Rows are points. To make a cloud, some directions were put in groups of two or more. Within a group, all points are equally far from the middle, so they leave a hole (a ring in 2 directions, a hollow ball in 3). The other directions are filled evenly. Then the cloud was stretched, turned, moved and blurred a little. Count the holes, and give their numbers of directions, smallest first.

Cloud:
[[ 38  49  15]
 [ 62  25  50]
 [ -5  50  33]
 [ 24 -48  37]
 [ 16  46  58]
 [ -1  46  46]
 [-27 -61 -23]
 [  1   5 -42]
 [ -5  30  52]
 [ 16  10 -34]
 [-18 -67 -10]
 [ -9 -39 -54]
 [-16  -8 -48]
 [ 11  14 -34]
 [ 40  54  37]
 [ -7  13 -37]
 [-43  -9  -8]
 [ 35   3  68]
 [-29  30   3]
 [-43 -10 -16]
 [-25  18 -26]
 [-36 -47 -19]]
Holes: 1 (3)

Cloud, 28 rows:
[[ -6 -44 -77  -8]
 [-26  22  19 -64]
 [-42  61  -1   7]
 [ 24  44  17  40]
 [ 15 -38  40  45]
 [  7  51  26  -5]
 [ 67  13 -19  48]
 [ 63 -27 -30  28]
 [ 25  15 -16  40]
 [ -2  -3  34  12]
 [ -9  14  67  20]
 [ 10 -69 -54   4]
 [ 27 -21 -15  90]
 [-25   8  11  30]
 [  2 -31 -35  74]
 [ 30   5  32   7]
 [ 26  37  40   4]
 [-25 -34 -25 -22]
 [ 11 -40  30 -31]
 [ 31 -61 -24   8]
 [ 21 -37  -6  34]
 [-36 -27 -27  40]
 [-17   7  43  24]
 [-31 -10   4 -57]
 [-40 -46   4 -18]
 [-66 -14  20 -30]
 [ -8 -56  -2  34]
 [ -4  51  63  11]]
Holes: 0

Cloud, 30 rows:
[[ 55   8 -22 -28]
 [-28  11 -17 -43]
 [-15 -61 -46  11]
 [  6 -19 -71  13]
 [  6 -18 -80 -16]
 [-17 -68 -26   0]
 [-32 -14 -29  10]
 [ -6 -34 -53 -70]
 [ 25  52 -12  12]
 [  4 -45 -71   8]
 [ 14  53 -15 -10]
 [ 50 -35 -43 -15]
 [ 18 -11  33  -9]
 [ 15  33 -47 -39]
 [ 42 -41 -50  20]
 [ 58 -24 -25  20]
 [ 37  39  -4  38]
 [ 17   8  32 -27]
 [ -8 -12  32  -3]
 [ 27 -17 -51 -63]
 [  7  46   5  21]
 [ 30   4 -52  36]
 [  8   9  18  49]
 [ 50 -12  -9  48]
 [ 47  13  15  45]
 [-20 -57 -59 -41]
 [ 49 -40 -35  -4]
 [ 60 -16 -16  23]
 [ 21 -12 -12 -68]
 [  8 -61  -2   8]]
Holes: 1 (4)

Cloud, 53 rows:
[[ 17  55  15 -14   7   0]
 [  1 -91  13  -7   6 -19]
 [ -3 -33 -29 -14 -69  37]
 [ 61  -7 -29  -7 -20  53]
 [-15 -61   8  57   4 -20]
 [-37 -13 -41 -21 -41 -32]
 [ 33 -18 -32  -9 -19  73]
 [ 57 -30 -43 -22   1   0]
 [ 44  -9  42 -18  30  25]
 [-26 -32 -32 -16 -68   6]
 [-17 -49   4  49 -27  58]
 [-24  -7  50 -23  37  40]
 [ 50 -36 -12 -58 -47 -24]
 [ 36 -18  38  -7  43  19]
 [ 17  47   4   7   2 -16]
 [-12  20 -42 -12  23  -3]
 [ -8 -31  46  28 -33  17]
 [-74 -36  26 -41  28 -26]
 [ 11 -74  35 -45   0 -19]
 [-10 -17  37 -68  32 -51]
 [-27 -47 -11  15 -53  56]
 [-44  23 -18 -32 -41  22]
 [-60 -23  20  26 -27  32]
 [-15 -58 -42 -14 -57   1]
 [ 32 -48  39 -34 -41 -27]
 [-14 -59 -15 -11 -46  58]
 [  7   3  -8 -14 -28 -72]
 [-33  25 -14 -62 -32  -9]
 [ 15  43  24   1 -35  -5]
 [-72 -37  -5  19  27 -27]
 [ 40  27  11 -27  37  -8]
 [ 29 -62  24 -24  34 -29]
 [-11  19  20 -70  -8 -59]
 [-13 -79  15  19 -11 -37]
 [ 33 -16 -14 -77 -34  27]
 [-50   6  41  19  24  25]
 [ -2 -13 -43 -55  19 -10]
 [-35 -77 -33   2 -40  -2]
 [-17 -19  50 -10 -41 -28]
 [ 79  -8  15  -1 -15  22]
 [  6  45 -24 -10  13  16]
 [-52 -51  17 -43  47 -17]
 [ 23 -21  33 -28 -58 -34]
 [ 16  34  24  25  -3 -22]
 [-45 -22 -42 -26  34   1]
 [-24  -5  32 -35  23 -71]
 [ 44 -43  26 -44 -42 -35]
 [-27 -78 -39  24 -25  -6]
 [-11   6 -44 -26  29  -3]
 [-71 -21 -13 -59   7  18]
 [ 28  20   3  32 -13 -36]
 [-28 -46  41 -64  32 -19]
 [-36   9 -22 -77 -11   4]]
Holes: 3 (2, 2, 2)
